Each row is a point. The points of each table are mixes of a few directions, plus a little noise. Count the directions of each table, and those that both share. Where both have some left over, give the other angles between the two spaces (their principal angles), to ten degrees, smallest first.
In the rows, zero is written as 128.

First (5 x 2):
[[176 112]
 [ 99 138]
 [156 120]
 [ 77 145]
 [133 126]]
Second (6 x 2):
[[ 74 145]
 [105 135]
 [168 115]
 [170 115]
 [101 136]
 [152 120]]
Directions: first 1, second 1, shared 1

First (6 x 4):
[[139 133 142 137]
 [151 141 120 124]
 [162 148 159 147]
 [ 58  85  65  91]
 [127 127 159 147]
 [133 131 123 123]]
Second (5 x 4):
[[157 144  84 102]
 [152 141  94 108]
 [153 144 165 150]
 [ 88 105 163 148]
 [ 90 105 135 131]]
Directions: first 2, second 2, shared 2

First (9 x 9):
[[ 89 147 105 133 103 123 132  83 112]
 [ 59 142 115 163 136 144 154  48 119]
 [146 119 137 125 143 134 126 148 136]
 [166  98 183 140 162 130 135 184 148]
 [131 120 209 148  65  62 130 174 116]
 [128 134  83 115 155 158 125 103 131]
 [146 135  93 101 122 133 112 133 125]
 [126 132 119 121 113 122 123 127 124]
 [160 122 108 106 151 146 116 150 138]]
Second (10 x 9):
[[148 111 125  99 145 168 105 105 122]
 [115 115 176 144 118 124 133 114 120]
 [112 154 107 152 114  85 152 161 139]
 [168 146  24  77 159 158 106 146 142]
 [140 112 136 110 138 158 111 107 122]
 [124 125 141 133 125 126 129 124 126]
 [141 152  59 113 138 121 129 156 142]
 [102 151 129 165 107  77 158 159 136]
 [122 122 149 135 123 126 130 122 124]
 [107  91 233 151 113 137 128  86 107]]
Directions: first 3, second 2, shared 1; angles 70

First (8 x 14):
[[126  90 141 156 150 139 111 140 109 142 115 122 129 129]
 [123  79 148  85 189  75  72 186  81  88 136 109  82 116]
 [166 161 117 131 123 134 138 100 183 133 133 132 141 131]
 [ 88 140 144 153 143 137 188 116 127 159 103 122 141 147]
 [120 122 137 121 101 122 148 146 124 158 119 130 117 134]
 [167 146 109 124  71 156 119 123 155 104 171 142 139 126]
 [ 97 102 127 111 157  93  94 129  83 145  85 123 112 109]
 [135 181 100 141  87 168 152  82 160  94 161 144 165 131]]
Second (8 x 14):
[[106 117 136 134 215 106 110 120 108 100 111 112 127 123]
 [129 122 128 140  17 164 160 146 125 180 135 147 133 136]
 [117 118 141 137 154 123 136 132 122 138 115 121 126 133]
 [ 89 143 117 115 152 111 127 102 103 118 108 128 132 117]
 [176 136 105 116 116 142  78 123 145  66 178 135 134 114]
 [206 154 117 104  47 141 126 142 197 132 174 143 121 133]
 [127 109 145 145 150 133 133 143 122 140 122 122 127 137]
 [ 78 126 139 132 176 104 153 117 100 151  83 118 125 130]]
Directions: first 6, second 4, shared 4
